Rows are points. The points of each table are mixes of a few directions, plus a little noise. Count the directions of each table, and those that both share. Where both have some left over, give the other angles between the two spaces (their principal angles), to ten degrees, smallest first.

First (5 x 3):
[[ 15   2   1]
 [  2   0   0]
 [-47  -7  -4]
 [ 60   9   6]
 [-30  -4  -3]]
Second:
[[  6   4   0]
 [ 46  36   0]
 [-31 -24   0]
 [-21 -16   0]]
Directions: first 1, second 1, shared 0; angles 30

First:
[[  8  18  60  11]
 [ -6  -2   2  -2]
 [ 20   8  -1   8]
 [ -3  -6 -20  -4]
 [ -3  -6 -18  -4]
 [-16 -13 -23 -10]]
Second, 7 rows:
[[-28 -16 -15 -14]
 [-30 -17 -16 -15]
 [-10  -5  -5  -5]
 [-14  -8  -7  -7]
 [ 26  15  14  13]
 [ 29  16  15  14]
 [ 27  15  14  13]]
Directions: first 2, second 1, shared 1

First:
[[ 15  -2   6  -1  13  -4 -13   8]
 [ -8   5  14 -11  -2  -7 -21 -22]
 [ -7   6   6 -18  -3 -13 -21 -23]
 [-20   2   3  13 -15  16  19  -5]
 [ -8  -1 -15   6 -10   6  23   6]
 [ 27 -10 -30   6  13  -2  23  38]
 [ 10  -2  -5   0   6  -3   0   9]
 [ -9   3  21   6  -2   8 -10 -10]]
Second (7 x 8):
[[ -4   4  -5  -5  41 -11  16  13]
 [  6  -6   7   8 -60  17 -23 -19]
 [ -3   3  -4  -5  35 -10  13  11]
 [  1  -1   1   1 -11   3  -4  -3]
 [ -2   2  -2  -2  16  -4   6   5]
 [  1  -1   1   2 -12   3  -4  -4]
 [  1  -1   1   1  -9   3  -4  -3]]
Directions: first 3, second 1, shared 0; angles 60

First:
[[ -6  -8 -14   0  19  30 -15 -16 -30]
 [  1  -4  19  18  14 -29  15 -26  -6]
 [  1  -5  24  23  17 -36  19 -33  -7]
 [  6   6  22   9 -12 -42  21   3  26]
 [ -7  -8 -15  -2  19  33 -16 -15 -31]
 [  0  10 -36 -38 -34  52 -27  60  20]
 [  5   8   0 -10 -23  -8   3  27  27]]
Second, 7 rows:
[[ -2   0  -9  -6   0  16  -8   5  -5]
 [ 10  -9  -8   9 -18  -9  14  20 -29]
 [  7  -8 -18   9 -12   6   4  17 -31]
 [  0 -18  -5 -19  -4  28   0  10 -48]
 [-14  25  -8  38  49  -5 -29 -58  54]
 [  0  21  -6  10  -5 -13  -8   6  53]
 [ -1 -11  56 -42 -10 -22  26  -1   5]]
Directions: first 2, second 4, shared 2

First, 11 rows:
[[  8 -21  -7 -17   4 -28  -4  18 -11 -10 -26]
 [-21  14  11  -6   9  10 -10  -2   9  14   0]
 [ 17 -14   3 -39  25  -9  43  17  25 -10   0]
 [-20   1   8  10 -11   5 -21   4   1   3  -5]
 [-28  -3   6  12 -21   8 -20   2  16   9  -4]
 [  4  19 -34  11  -6   3  -2 -44  -7  34   7]
 [  3 -21  17   1  27  -1  32  27   5 -23 -13]
 [  4  -4  37 -27  -4  -2 -12  38   9 -33  11]
 [ 11   7 -26  38 -41  11  -8 -34  -7  10  23]
 [  1  27 -28  46 -12  13 -19 -49 -33  29   9]
 [ 21  -5  15 -27  30 -11  19  22  -8 -23  -3]]
Second:
[[ 30  10  36  24 -21 -11  20 -56   9 -22 -60]
 [-35  48 -45 -29   2  -8   2  11  10 -18  16]
 [ 42 -16   4  51 -15  29  -7 -12   1  33 -58]
 [ -8  -8   9 -14   7  -9   2   3  -3 -10  21]
 [ 11 -19  17   9  -1   1  -4  11  -6  28   5]
 [ -3  -2  -1  -2   1   0  -3  14  -3  17  11]
 [ -5  -7  -9  -3   7   6  -5   9  -2  -3  11]
 [-12   2   7 -16   3 -13   3   8  -2   2  22]
 [-19  -8 -18 -20  18   5  -7  13  -3 -28  32]]
Directions: first 6, second 4, shared 0; angles 50, 50, 80, 90

First:
[[  3 -41  26  31 -11  -3  11 -18  -2 -13  10 -41]
 [-11 -45  39  23  -7   4  15  -6  -1  11  36 -43]
 [ 12 -21  12  24 -11  -6  -1 -20   4 -21  -6 -26]
 [ 34  39 -31  -2  -7 -12 -33 -20  18 -38 -49  22]
 [ 28 -19  14  34 -19 -11 -14 -34  15 -37 -16 -34]
 [ -9  21  -9 -22   9   6  -4  16   1  20   7  23]
 [-28 -25  -6  -1  13   1  46  19 -40   7   3   3]
 [-14   0  -5 -10   9   4  14  14 -13  13   6  10]
 [ 21  52 -21 -22  -1   0 -42  -2  30   0 -16  32]
 [-19   3  -4 -16  11   7  13  20 -12  22  13  14]
 [-17  36 -16 -39  16  11  -5  30   1  37  13  40]]
Second:
[[ 14  -4  29  16 -12   1 -42 -11  28  19  34 -34]
 [  5 -14   6  14 -10  -5  -7  -7  -9   0   5 -20]
 [ 17  -1   3  36  14 -16 -35  -7  15 -11   2 -32]
 [  0 -21 -15  -8 -38  -4  14  -4 -60  10 -10   1]
 [-14   9  23 -36   1  27  43  -7  46 -14  -2  33]
 [ 16   6 -19 -22 -46  -1  -6 -15 -32   1 -22  18]
 [-26  28  18 -20  52  20   8  28  60  20  32  23]
 [ 12  -1  -3 -10 -29   1   2 -16  -8 -10 -16   7]
 [-10  10 -13  19  42 -12 -21  27  -4  17  14  -8]
 [-31 -25   4  -3  19   7  51  18 -23   4   7   4]
 [ 18  13 -33  15   9 -18  -7  -8 -11 -38 -45   9]]
Directions: first 3, second 5, shared 3

First (8 x 14):
[[ -7 -19  -2 -11  -4  -4  -4   9   1   5 -11  -2  -3   8]
 [ -9 -12 -34  -9  -7 -21   6  21  10 -11  -3  51 -16 -28]
 [  2  -4  15 -13 -11   6  -6   3   8  11   7   6   2  17]
 [  9   7 -31 -11  -6 -39  -1  -4   6  -1  -1  22  -4 -22]
 [ -1  21  18  31   2  29 -13 -10  -2   3 -14 -31   9   7]
 [  3   4   1 -18   7  28   8  -7  -5  20  -3 -11  17  -4]
 [  2   2  15   2   0   9   2   2   3  -3  14   5  -1   9]
 [  2   2  17  30  20  -9   7 -12 -18 -24  11 -40  -2  11]]
Second, 10 rows:
[[  2  12   9 -43  -2   9  12 -22  16 -60 -39 -15 -14  13]
 [  0  -3  -2  13   0  -3  -4   6  -5  18  11   4   4  -4]
 [  1   9   7 -34  -1   7  10 -17  13 -48 -31 -12 -11  10]
 [  1   7   5 -27  -1   6   8 -13  10 -37 -24  -9  -9   8]
 [  0  -2  -1   6   0  -1  -2   3  -2   8   5   2   2  -2]
 [ -1  -5  -4  19   1  -4  -6  10  -7  27  17   7   6  -6]
 [  0   3   2 -10   0   2   3  -5   4 -14  -9  -3  -3   3]
 [ -1  -7  -5  27   1  -5  -8  13 -10  37  24   9   9  -8]
 [ -1  -6  -5  23   1  -5  -7  11  -8  32  20   8   8  -7]
 [ -1  -7  -5  27   1  -6  -8  13 -10  37  24   9   9  -8]]
Directions: first 6, second 1, shared 0; angles 80

First:
[[ 25   1  15   3  18 -28  -4  15 -20  -2   7  19  12 -16 -13   4   4  -1
    1 -10]
 [ -1   8   0  -7 -12   4  -2  -1 -13 -16 -11  26  35   7  -9  18 -27  -5
    0  -7]
 [ 10   1   8   4   9 -14  -1   7  -7   3   4   6   1  -7  -5  -2   5   1
    1  -4]
 [  8   0  -4 -10  -5   3  -6   3 -15 -21  -8  22  34   1  -8  22 -23  -8
   -2  -8]
 [ -4  -2   0   5   4  -1   3  -2  10  12   5 -16 -23  -2   6 -13  16   4
    1   5]
 [  1  -4  -8  -7  -3   9  -3   0  -2 -11  -3   2  11   2   1  11  -9  -4
   -2  -1]
 [-10   0 -12  -8 -14  19  -1  -8   3 -12  -9   3  15  11   3  12 -18  -4
   -2   1]
 [-18  18  18  17  -8  -9  12  -8  11  27  -1  -1 -21  10  -1 -25   8  11
    7   4]
 [-12   8   9  12  -3  -4   8  -5  11  20   2  -8 -22   5   2 -20  12   8
    4   5]
 [ 13 -39 -37 -17  21  25 -13   4  15 -15  15 -50 -30 -16  23   8  27  -8
  -11  11]
 [-12   9   9  10  -5  -3   7  -5   8  16  -1  -3 -14   6   1 -15   6   7
    4   3]]
Second (11 x 20):
[[  2  20  26  11  -4   1  15  -5   4  22  -8   0  -4  19 -23  -6  16   8
  -11 -22]
 [ -4  -3   7  17  28  -1   1   1  13  25   1 -21 -18  -7 -14 -10  20   0
    9 -16]
 [  2  -8  -4   5  17  -4  -6   4   1   5   4  -8  -7 -13   0  -2   4  -3
    9   1]
 [ -8   0  -8  -3  -9   9   0  -6   2  -2  -4  -2  -2   4   6   0  -8   0
    3  11]
 [  5  -7  -6  -8  -3  -5  -5   6  -5 -15   5   8   9  -6   9   6  -6  -3
   -2   4]
 [-18  -7 -17   0  -2  17  -4  -9  11   2  -3 -14 -11  -1  12  -3  -8  -3
   11  15]
 [  9   5   0 -12 -20  -4   0   1 -16 -17  -1  20  15   5   6   8 -14   1
   -8  11]
 [-17  10  11   5  -9  14  13  -7  22  11  -5 -10  -4  22  -8  -5  13   5
  -13 -21]
 [ 24 -18   6  -4  31 -33 -10  27  -8 -17  20  11  14 -26  -2   7  17  -6
   -7 -23]
 [  3   2  10  -1   1  -6   4   5   5  -2   3   5   7   5  -6   1  10   2
  -12 -19]
 [  1   5 -24 -12 -30  14  -8 -16 -28 -12 -12  12   0  -3  21   5 -44  -1
   21  60]]
Directions: first 3, second 4, shared 1; angles 40, 40

First:
[[-23 -22 -12  -3  20  23  -6  -8 -21 -22   4   9   0 -12  -3 -29   4 -10
   -2  11  -6  22  -1  20]
 [-10 -20   9  -9   3   6  11   7  -1   6   8  -7  -9   3  -7 -12 -14 -14
   -3   5  -4  30   0   7]
 [  8  -4  21   2 -16 -13   8  16   5  39   8 -23 -30  10 -11  37 -22 -26
    1  12  10  22  28 -17]
 [  6  27  -4  -7   0 -14   0 -18  16 -20 -14  17  35  10  24 -28  27  36
   -2 -30  -2 -25 -42   7]
 [ 16  24 -15  12  -4  -5 -11  -5   5 -12  -9  11  17  -7   6  14  15  25
    4  -9   0 -47  -4  -9]
 [ -1  -4 -14   0   8  12   1   0   2 -23   0  12  19 -11  -2 -18   3  19
    0  -6 -13 -22 -15   8]
 [-35 -18   0 -10  24  15 -14 -24 -32 -13  -2   7 -11   2  11 -39  19 -29
   -6  12  11  60  -2  26]
 [ 29  21  -4  11 -17 -12   5  15  23   5  -2  -1  13  -4  -4  31  -7  27
    5 -11  -7 -55   0 -20]
 [ 17  19   9   8 -16 -19  -4   4   8  25  -3 -10 -12   8   1  38  -1  -3
    3   0  12 -11  16 -20]
 [  2   9   3   0  -3  -7  -3  -5   0   5  -4  -1  -1   5   6   4   7  -1
    0  -2   6   2   0  -3]
 [ -8 -31   6  -2   2  14  12  19  -5  10  15 -13 -20  -7 -21   4 -28 -22
   -1  18  -7  25  19   1]]
Second, 10 rows:
[[ -2 -13  -7  -6   5  17   8   6  -4 -10   5   2  -2  -8  -4 -12  -7  -4
    5  -2  -8   4   0  12]
 [ -1   6   8   6  -5 -15  -4  -1   7   8  -2  -3   5   6  -1   7   0   7
   -7   4   3  -3  -4 -12]
 [ -1  27  30  22 -19 -58 -16  -7  27  32  -8 -12  18  26  -2  30   2  26
  -27  15  14 -12 -14 -48]
 [ -6 -38 -17 -18  15  46  23  17 -10 -26  15   5  -5 -22 -13 -34 -20 -11
   12  -5 -24  11   0  33]
 [  0  10   9   7  -6 -19  -6  -3   8  10  -3  -4   5   8   1  10   2   8
   -8   4   6  -4  -4 -15]
 [ 11   6 -29 -14  12  41  -5 -12 -34 -19  -7  13 -26 -16  21  -6  25 -32
   32 -19  10   7  25  40]
 [ -5 -28 -12 -13  11  32  17  12  -6 -19  11   4  -3 -15 -10 -25 -15  -7
    8  -3 -18   8   0  23]
 [  5  28  10  12 -10 -29 -17 -13   4  18 -11  -3   1  14  11  24  16   5
   -6   2  18  -7   2 -21]
 [  0 -13 -14 -10   9  27   8   4 -12 -15   4   5  -8 -12   0 -15  -2 -12
   12  -7  -7   6   6  22]
 [ -2  15  22  15 -13 -41  -9  -3  21  22  -4  -9  15  18  -4  19  -2  20
  -21  11   7  -8 -12 -35]]
Directions: first 4, second 2, shared 1; angles 50

First (8 x 32):
[[-16   5 -23  16   9  -3 -15   8 -25   5  -8   4   5  -2   7   0  -4  -6
  -17   3  10  -2  21   3   0  25  12 -21  11  24   6  12]
 [  2  20  -9 -11  -2   1  -9  -1  13   5   3  -9  -2 -17   3  -7  20 -18
   -9   7   8  13  -3   8 -31  18  -2   7  16   6   6   4]
 [-23  -6 -12  10   8   1   1  15   0   9 -12  -7  -5  20  -8   0  -4  11
    0  -2 -10  12  10  -1  -2   0  12  -7   0  -7  19   7]
 [ 17  10   3   7  14   8 -17  -7 -38 -17   1  26  11 -30  15  12  -1 -31
  -15   7  19 -23  -7   5  19  12   4 -13   6  36 -13  -5]
 [ -7  -1 -19   5 -21 -21  -5  -5  -5  12  11 -11   4   1   9 -15  -6  18
   -9  -3  11  -4  37  -3 -12  29  -6 -11   6  10 -16  16]
 [  3 -10  22  -6  12  15  15   5  17  -8  -8   4  -7  14 -14  11   0   3
   18  -2 -19   7 -31  -2  14 -38   2  15 -14 -26  14 -14]
 [ 23   4  20 -24 -16   0  13 -13  35  -3  14  -9  -5  -8  -4  -7  13   1
   14  -1  -4   6 -20  -1 -14 -16 -19  26  -5 -21 -10 -11]
 [  2 -22  18   3  -3   0  17  -1   4  -5   0   4  -3  21  -8   5 -17  23
   17  -8 -15  -9  -7 -10  27 -29  -2   5 -20 -20  -5  -9]]
Second (10 x 32):
[[-16   7 -12   7  16   8  -9  13  -7   3 -13   0  -1   2  -3   5   6 -12
   -7   5  -1  11  -1   5  -6   7  13  -7   9   7  20   4]
 [-37 -11 -12  22  29  13   0  28 -13   5 -28   2  -5  31 -13  13 -10   7
    1   0 -18  15   0   0  14 -12  26 -15  -2  -7  38   5]
 [ 15  -6   8   3  -7  -5   0 -12 -15  -8   9  11   7  -9   8   2  -9   2
   -1  -2   8 -21   3  -4  18   0  -7  -4  -6  11 -22  -4]
 [ 22   7  21 -23  -7   6   9 -10  29  -5   9  -4  -5 -10  -4  -2  15  -8
   12   1  -5   6 -27   2 -12 -18 -14  25  -4 -18  -4 -13]
 [ 18   1   3  -1 -14 -10  -4 -16 -14  -5  15   7   8 -17  13  -4  -5   0
   -6  -1  15 -21  11  -2   7  13 -11  -4   0  16 -28   0]
 [-26   2 -17   1   3  -1   1  16  19  16 -11 -19  -8  20 -10  -6   6  10
    1   0 -11  27   9   2 -24   5   9   1   7 -15  26  11]
 [ 40  -8  17  -7 -35 -22   4 -35 -13 -11  33  10  13 -23  19 -10 -15  14
    0  -7  20 -41  17 -10  20   8 -28   1 -12  15 -60  -5]
 [-22  -4  -6   4  13   8   4  17  10   8 -16  -8  -8  22 -13   3   1   6
    6   0 -15  20  -5   1  -5 -11  12   1   0 -16  28   3]
 [-16   8 -10  -2  10   7  -2  14  15   8 -11 -10  -7   8  -8   0  12  -6
    0   4  -8  23  -6   5 -20   1   9   4   8  -9  26   4]
 [ 22   5   7  -4  -7  -3  -5 -15 -12 -10  13  11   8 -22  12   0   0 -11
   -5   1  14 -19  -1   0   7   8 -10   0   1  16 -24  -5]]
Directions: first 4, second 4, shared 4
